Each point is reached from the start by the listed moves, each made once or not at all, plus a little noise. Say if it took an odd or an even number of moves. Then give how often each move was made.
In the rows, 128 means zero.

Moves:
(1): [ 56 141 144 180 112 102]
(2): [ 51 128 114 140 103 111]
(3): [166 126  90  71 152 102]
Start: [125  92 125 117 124 123]
Points:
[162  90  87  57 154  98] -> odd (0, 0, 1)
[122  91 126 122 124 124] -> even (0, 0, 0)
[ 84  90  72  66 125  85] -> even (0, 1, 1)

Moves:
(1): [137 134 123 135 118 147 124 122 131]
(2): [147 150 116  91 124  73 135 145 111]
(3): [126 103 119 149  90 176 136  98  94]
(4): [110 140 157 109 172 146 119 170 155]
(5): [169 117 126 182  81 142 135  57  75]
(6): [109 142 106 113 156 131 186 142 136]
(7): [144 124  76 120 139  71 140 119  89]
(8): [144 130 140 113 127 122 137 144 142]
Start: [140 113 113 160 148 124 116 117 137]
Points:
[131  96  29 156 149 119 197  91  72] -> odd (0, 0, 1, 0, 0, 1, 1, 0)
[216 125 111 163  96  75 136  76  79] -> odd (0, 1, 0, 0, 1, 0, 0, 1)
[170 144  92  81 198  24 136 184 120] -> even (0, 1, 0, 1, 0, 0, 1, 1)
[200 132  78 150 152  43 133  97  55] -> even (0, 1, 0, 1, 1, 0, 1, 0)

Moves:
(1): [131 112 119 113 112 111 133 169 124 123 175 133 122 174]
(2): [113 115 129 110 140 123 134 112 145 109 132 113 128 125]
(3): [115 109 132 121 131 100 162 120 118 117 115 122 107 120]
(4): [132 136 125 124 107 133 134 139 126 143 129 124 144 142]
(5): [154 142 138 108 160 136 129 174  78 125 103 142 114 148]
(6): [125 127 151 126 119 117 121 122 130 110 135 146 124 122]
(7): [134 134 126 115 128 131 133 118 123 116 128 158 119 127]
(8): [122 131 113 115 128 119 130 130 127 110 153 147 134 123]
(9): [125 127 138 125 143 118 142 135 131 124 105 131 101 116]
(10): [ 85  93 138 117 108 119 148 136 127 122 155 101 109 124]
(11): [128 122 145 120 144 120 141 138 116 138 127 110 107 125]
(12): [128 109 142 131 110 133 141 120 129 128 123 136 129 102]
Start: [121 113 122 123 136 102 127 126 105 117 125 126 133 123]
Points:
[ 94  61 156  38 178  63 190 215  55  77 154 117  35 166] -> odd (1, 1, 0, 0, 1, 0, 1, 0, 1, 1, 1, 0)
[ 60  22 151  90 100  43 212 166  93  98 157 109  61 118] -> odd (1, 0, 1, 0, 0, 0, 0, 0, 1, 1, 0, 1)
[110  84 154  60 125  94 190 185  37 100 147 146  93 120] -> odd (0, 0, 0, 1, 1, 0, 1, 1, 0, 1, 1, 1)
[111  78 158  51 167  67 183 229  35  96 152 129  35 170] -> even (1, 0, 0, 0, 1, 0, 1, 0, 1, 1, 1, 0)
[101  75 181  58 136  60 181 247  42 106 157 116  55 177] -> odd (1, 0, 0, 1, 1, 1, 0, 0, 1, 1, 1, 0)
[ 98  64 169  52 141  38 197 208  42  62 145 162  31 157] -> odd (1, 0, 1, 0, 1, 1, 1, 0, 1, 1, 0, 0)

Moves:
(1): [ 86 137 141 157 116 152 129 113 169  97  97 149 119 100 139 127 120 126
 102 120 118]
(2): [122 125 130 121 120 101  92 128 158 118 112 159 135 151 151 160 139 127
 140 140 128]
(3): [135 143 129 153 145 128  95 114 125 120 141 147 136 145 149 135 111 147
 126 128 113]
(4): [120 138 108 102 120 154 109 122 137 116 133 112 138 163 139 139 105 112
 124 142 133]
(5): [117 128 145 100 110 128 143 123 135 159 141 144  93 133 118 145 149 137
 137 112 138]
(6): [130 135 143 126  99 121 123 120 132 111 106 121 119 142 121 117 118 151
 127 116 125]
(7): [122 110 123 118 145 116 117 120 131 131 146 130  98 114 133 110 110 109
 129 103 146]
(8): [124 146 114 139 126  99 129 103 110 130 142 129 133 113 116 119 131 125
 117 122 136]
(9): [127  89 117 113 133 117 130 126 114 127 112 116 127 122 121 110 129 119
 165 120 161]
(10): [133 129 121 143 124 134 126 117 131 135 128 138 120 137 113 132 124 110
 126 118 116]
(11): [120 168 113 111 141 110 109 119 134 139 152 130 142 134 143 142 133 128
 125 115 120]
(12): [133 130 131 132 121 100 103 148 132 124 145 133 137 111 105 121 127 122
 127  99 144]
(13): [109 140 125 110 128 142 116 156 122 161 135 122 114 144 129  97 125 146
 127 135 118]
(14): [148 136 148  99 118 134 155 125 126 154 126 139 117 110 144 110 145 170
 137 139 132]
(15): [132 144 139 123 109 143 155 140 135 139 117 113 122 115 124 133 124 128
 126 138 137]
(16): [121 127 127 130 130 160 103 149 146 139 137 115 115 132 123 121 131 116
 131 137 118]
(17): [128 124 144 119 122 144 131 141 119 110 127 114 137 117 140 137 116 122
 131 132 122]
(18): [137 112 131 108 135 135 117 135 118 119 116 106 133 138 113 123 107 120
 134 138 139]
(19): [136 132 118 120 131 108 123 139 150 136 148 123 146 121 114 116 125 151
 141 155 132]
(20): [131 136 110 119 135 131 115 125 146 127 140 137 109 130 115 126 117 133
 136 136 132]
Start: [134 150 142 128 119 141 131 139 147 120 126 116 136 127 118 134 145 125
 120 125 117]
Points:
[ 74 215 137  46  73 165  38 143 209 123 127 112  88 168 100 107  74 163
 143  91 159] -> even (1, 0, 1, 1, 1, 1, 0, 0, 1, 0, 1, 1, 1, 0, 1, 0, 0, 1, 0, 1)
[150 201 127  85 104 144  72 100 184 119 162 156 103 140 162 152  90 130
 133 146 128] -> even (0, 1, 1, 1, 0, 0, 1, 1, 0, 1, 0, 0, 0, 1, 1, 0, 1, 0, 0, 1)
[127 171 127   7 106 100 109 130 192 222 181 144  43 134  89  60 140 198
 190  96 156] -> even (0, 0, 0, 0, 1, 1, 1, 0, 1, 1, 1, 0, 1, 1, 0, 0, 0, 0, 1, 1)
[ 97 178 123 141 113 168  20  96 216  76 142 106 113 151  98  92  47 110
  98 122 117] -> even (1, 0, 1, 1, 0, 1, 1, 1, 0, 1, 0, 0, 0, 0, 0, 1, 0, 1, 1, 0)
[125 244 105 107 101 140  18 128 212 121 181 115 181 174 148 183 105 109
 129 177  92] -> even (0, 1, 1, 1, 0, 0, 0, 1, 0, 1, 1, 0, 0, 0, 1, 1, 1, 0, 1, 0)
[ 60 200 132  80  60 163  68 127 226 107  66 128 117 181 141 137 107 120
 131 121 120] -> odd (1, 1, 0, 1, 0, 1, 0, 0, 1, 1, 1, 0, 1, 0, 1, 0, 0, 0, 0, 0)
[ 88 234 127  33  72 163  78 149 193 191 203  75  80 162  93 106  99 128
 127 116 121] -> even (0, 0, 0, 1, 1, 1, 1, 1, 0, 1, 1, 0, 1, 0, 1, 1, 1, 0, 1, 0)
[ 87 215 109  19 103 138  45 147 209 170 171 152  98 218 146 173 148 142
 142 140 118] -> even (0, 1, 0, 1, 1, 0, 0, 0, 0, 0, 1, 0, 1, 0, 0, 0, 0, 0, 0, 1)
